Each row is a point. Before rounding, the points of a table are all equally far from one centre. They may lie mostly on one side of it. Write the centre, to within rounding.

Points (8 x 2):
[[-6.3  2.6]
 [-3.5  3.0]
 [ 0.9 -2.6]
 [-0.4  1.4]
 [-8.6  0.4]
 [-0.9  1.8]
 [-2.2  2.7]
 [-6.7  2.4]]
Centre: [-4.1 -2.0]

Points, 14 rows:
[[-0.5 -0.9 -7.6  1.4  6.8  3.4  3.3  5.6  0.0]
 [-0.1 -3.7 -6.8 -1.7 -1.1  1.0 -1.9  6.9 -2.4]
 [ 1.3 -6.5 -4.8  1.3  1.9 -0.4 -5.9  0.6 -1.7]
 [-0.2 -7.2 -2.0  4.1 -3.3  0.4  0.6  7.3 -1.3]
 [-4.0 -8.1  0.6  0.2 -1.8 -2.3 -0.3  2.0 -2.3]
 [ 3.3 -9.0 -4.0 -2.0  5.2 -0.2  0.2  5.0  1.5]
 [ 4.5 -4.1 -5.5  4.6  0.3  5.1 -2.0  3.5 -2.6]
 [ 1.9 -4.3 -5.0  3.5  1.1  1.2 -3.0  1.9 -6.4]
 [-0.2  4.0 -6.2  1.8 -1.4  3.3  1.3  3.6 -2.3]
 [ 2.7 -1.6  3.2  2.3  2.5 -0.4  6.2  7.1 -2.2]
 [ 0.4 -9.1 -6.2  0.0  1.2  2.4  2.6  6.1  2.9]
 [ 2.7 -5.8 -2.2  0.8 -3.1  1.7  1.9  8.8  1.9]
 [ 3.2 -3.7 -2.4 -0.2 -3.7  4.7 -1.7  1.8 -4.7]
 [ 4.5  2.2 -2.6  1.3  0.9  0.8 -2.0  6.0  4.6]]
Centre: [ 0.6 -2.7 -1.9  1.1  1.4  0.7  2.0  1.5  0.5]

Points (27 x 20):
[[ 6.5 -6.0  2.8 -3.8  1.6 -2.2 -0.3  0.3 -0.9 -1.1  3.4  0.1  6.2 -0.5
   6.3 -1.6  3.7  7.7 -2.4 -4.5]
 [ 7.2 -3.0 -1.1 -2.2 -0.2 -1.0 -0.1  3.8 -2.9  0.4  1.6  0.9  4.8 -1.3
   4.0 -2.1  5.1  6.8 -7.0 -1.9]
 [10.4 -4.0  0.1 -2.8  0.1  0.4  3.5 -2.3 -4.6  0.0  2.1  2.6  1.7 -1.8
   5.5  1.0  3.3  4.8 -6.6 -3.2]
 [ 6.9 -0.2  1.2 -3.0 -0.5 -0.2 -1.7  0.3 -2.0  2.5  5.0  1.5  3.7  0.5
   9.1  2.7  3.9  4.6 -4.5 -3.4]
 [ 4.9 -2.0  1.5 -1.4  2.7 -0.4  1.0 -0.9 -4.0 -2.1  1.9  2.2  7.4 -1.5
   5.9  2.9  4.7  5.9 -6.2 -0.8]
 [ 8.3 -4.7  2.2 -3.1  4.5 -2.7  1.4 -1.0 -2.4  0.3  2.1  5.4  3.2 -3.2
   5.4 -0.2  3.2  6.3 -6.0 -2.7]
 [ 7.3 -2.3 -0.5 -0.4  0.7 -3.6  0.6 -5.9 -3.0  0.6  1.7  1.6  6.2 -5.4
   6.6  1.3  2.7  3.1 -6.2 -0.9]
 [ 6.6 -1.8 -0.1 -2.5  0.7  0.8 -1.1 -0.9 -5.6 -0.6  5.9  0.9  3.8 -0.4
   8.5 -0.6  3.0  3.9 -6.0 -6.3]
 [ 8.3 -2.7 -1.3  0.5  0.8 -2.0 -2.5  1.5 -4.0  0.7  2.8  4.8  4.3 -1.3
   5.9 -1.4  3.8  5.2 -2.0 -1.3]
 [ 7.7 -3.7 -3.7 -2.4  3.7 -1.8  1.7  0.1 -0.2 -2.4  2.8  1.6  6.0 -1.9
   4.3 -2.2  2.1  5.9 -6.0 -3.1]
 [ 5.6 -2.0  6.0 -0.5  0.0 -1.3  2.0 -2.1 -3.6 -0.9  1.6  0.3  4.0 -6.0
   3.0 -0.7  4.6  7.3 -4.5 -4.1]
 [ 3.6 -5.1 -2.3 -1.3 -3.7 -3.0  0.4  0.3 -0.3 -1.9  1.0  0.7  6.7 -0.4
   5.3 -0.8  3.4  6.2 -6.8 -0.9]
 [ 4.7 -3.8 -1.5 -0.9 -1.4 -1.4 -5.2 -1.2 -1.2  0.3  1.9  6.3  5.7 -1.4
   5.4 -0.9  3.3  6.8 -5.1 -3.4]
 [ 6.1  1.2 -1.6  1.1  0.6 -4.1  0.9 -2.5 -2.9  1.2 -0.6  2.3  6.5 -1.3
   7.3 -1.3  4.4  5.3 -6.6 -7.6]
 [ 4.8 -1.9  1.7 -4.3 -1.2 -1.1 -0.7 -1.1 -2.6 -1.0  4.0  2.4  6.3 -3.1
   5.5  2.4  6.3  4.0 -6.2 -4.1]
 [ 3.5 -2.8 -1.5 -0.3 -0.3  1.6  2.9  3.5 -1.3 -1.8 -1.2  0.9  3.1 -4.9
   7.4  1.0  4.1  4.3 -3.5 -3.1]
 [ 6.4 -3.7  0.4 -0.4 -1.1 -0.5  1.0  0.2 -2.8 -2.1  3.2 -1.2  5.2 -4.2
   4.0  1.6  4.2  6.5 -3.1 -1.1]
 [ 7.4 -2.5 -0.9 -3.3  3.3 -1.7 -0.2  2.5 -2.7 -1.2  6.0  1.2  2.8 -1.9
   5.8 -1.2  0.9  7.1 -4.1 -1.3]
 [ 6.9 -2.7  0.0 -2.5 -2.1 -4.4  1.6 -1.3 -1.1  0.7  2.2  4.6  7.2  0.7
   7.2  1.0  3.0  6.5 -3.3 -2.9]
 [ 6.0 -4.8  3.3 -2.6  3.2 -2.6  3.8  0.3 -5.8  1.4  1.7  2.3  4.5 -1.5
   6.9 -4.4  6.2  3.6 -2.8 -0.9]
 [ 9.4 -1.9 -1.4 -1.7 -0.1 -2.9  0.0 -1.1 -0.2  1.7  2.5  2.7  4.2 -3.1
   4.0  0.1  3.3  4.9 -8.6 -2.9]
 [ 6.5 -2.1 -0.6 -0.3  0.3  0.7  2.2  2.0 -3.5  3.8  3.2  1.9 -0.7 -1.2
   7.0  0.6  3.5  5.3 -5.2  1.6]
 [ 7.9 -1.4  1.6 -2.5 -0.3 -1.9  2.5 -1.3 -2.7 -0.4  3.0  1.8  3.1 -1.4
   5.9  1.6  3.7  5.6 -9.3 -0.9]
 [ 9.0 -1.0 -1.6 -2.3  0.4  0.1  0.2 -0.5 -4.6 -0.1  4.7  2.9  3.5 -3.9
   5.2  0.7  1.3  7.2 -3.0 -3.1]
 [ 9.0 -4.3 -0.3 -1.5  0.9 -3.4  2.5 -0.2 -4.2  0.9 -0.8  2.7  3.3 -2.7
   9.2 -1.5  1.0  7.5 -3.4 -3.3]
 [ 8.4  1.1  0.1 -0.4  1.5 -1.3 -1.7  3.1 -1.3 -1.8 -0.4 -0.8  4.8 -2.2
   5.2  1.2  4.2  4.5 -4.3 -2.3]
 [ 7.7 -6.5 -0.9 -2.7  1.0 -0.6 -1.1 -1.2  2.3 -1.9 -0.2  1.8  2.8  0.4
   6.5 -0.2  2.5  5.6 -7.8 -1.8]]
Centre: [ 1.8 -1.3  0.3 -3.2  1.2 -1.6  0.1 -2.9 -2.6  1.4 -0.9  0.5  1.2  0.2
  3.1 -1.7  0.6  2.7 -2.7 -3.1]
